Each row is a point. The points of each table are mixes of a few directions, plus a little noise. How many directions does each table use, and how many do they share? Where both have some left over, give the other angles between the two spaces (their principal angles), to ten degrees, smallest first.
In the rows, 128 means zero.

First:
[[ 87 112  70]
 [173 145 190]
 [158 140 170]
 [ 95 115  82]]
Second:
[[108 145  67]
 [132 102 171]
 [127  95 170]
 [180 189 145]
 [149 136 157]
 [141 144 132]
 [ 58  84  54]]
Directions: first 1, second 2, shared 1

First (10 x 8):
[[144 146 120  78 158 126 128 103]
 [128 129 125 145 119 123 131 133]
 [162 101 118  46 249 155 164 150]
 [111 141 125 209  52 105 120 135]
 [113 159 138 122  74 116  93  81]
 [ 91  70 176  93 142 177 102 137]
 [103 124 141 179  68 123 111 131]
 [127 143 124 142 105 116 123 118]
 [145 167  95 194  87  86 145 133]
 [156  99 119  72 228 151 163 157]]
Second, 7 rows:
[[147 189  92 180  74  77 134 108]
 [117  91 150  96 161 159 124 140]
 [146 188  93 179  75  78 134 108]
 [112  74 159  83 175 173 123 146]
 [117  91 150  96 161 159 124 140]
 [146 186  94 177  76  80 134 109]
 [113  77 158  85 173 170 123 145]]
Directions: first 3, second 1, shared 1

First (9 x 12):
[[155 158  60 134 128 133 196 154 134 117 196 151]
 [104  83 110 110 110 125 107  93  61 157  19 109]
 [131 181 157 144 174  53 184  94  43  94  81 116]
 [126 134 182 115 124 136 135 105 155 164 123  93]
 [132 105  66 166  86 205 111 132 188 170 132  70]
 [138 128 117 132 111 165 132 143 184 148 177 119]
 [137 158 209  99 141 117 156 124 174 144 185 130]
 [116 101  63 158 138 108  69 155  70  60  91 176]
 [114 103 189  96 140 109  60 152 144  99 148 187]]
Second:
[[138 122  81 102 116 133 165 143 118 135 156 162]
 [140 201 226 142 178  73 169 111 134 101 163 111]
 [114  92  82 174 111 163  56 137 135 116  86 104]
 [130 152 149 192 116 172 130  90 180 171 100   9]
 [100  55  90 120 115 133  24 153  93  93  73 184]
 [146 166 118 124 146 101 189 134 112 112 167 148]
 [112  76 113  63 107 121 121 120  77 155  78 170]
 [145 159 166 108 134 128 169 137 175 140 201 136]]
Directions: first 5, second 5, shared 5

First:
[[116 142 107 129 120 147 127  83 150 139 120 163 152  79 102 126 169  85
  118 179]
 [140 115 148 127 136 109 129 173 106 117 136  93 104 176 154 130  86 170
  138  78]
 [121 135 117 129 124 138 128 104 140 134 124 147 141 102 114 127 150 105
  123 155]
 [123 134 119 128 124 136 128 109 138 133 125 143 138 107 117 127 146 110
  124 149]
 [157  96 177 125 148  83 130 236  74 101 147  45  70 245 190 133  28 230
  151   7]
 [146 108 159 126 140 100 129 196  95 111 140  76  92 201 167 131  66 192
  143  52]
 [107 151  92 130 113 161 127  50 167 148 114 188 170  44  83 124 200  54
  111 215]
 [128 128 128 128 128 128 128 128 128 128 128 128 128 128 128 128 128 128
  128 128]
 [113 144 104 129 118 151 127  75 154 141 119 169 156  71  98 126 177  78
  117 188]]
Second:
[[126 137  56 106 127 101 157 179 124 131 150  80 114 151 102  68 161 144
  142  39]
 [180 107 186 150 117 157  70  81 114 141  84 173 158  81 135 163 106 103
  149 207]
 [118 140  61 108 128 105 158 167 130 131 150  90 117 145 103  76 163 138
  135  55]
 [ 45 168  33  98 136 104 207 156 166 119 183  95 106 153  99  81 192 128
   90  62]
 [146 120 163 142 123 148  99  91 127 134 105 161 147  97 132 154 119 108
  131 186]
 [180  95 241 161 125 159  60  82 104 129  81 177 147 106 170 201  58 124
  141 224]
 [107 128 140 125 138 116 146 152 126 114 146 109 107 166 149 138 104 155
  115 102]
 [121 128 143 132 129 134 126 116 132 126 127 139 129 125 135 143 122 124
  120 149]]
Directions: first 1, second 3, shared 1
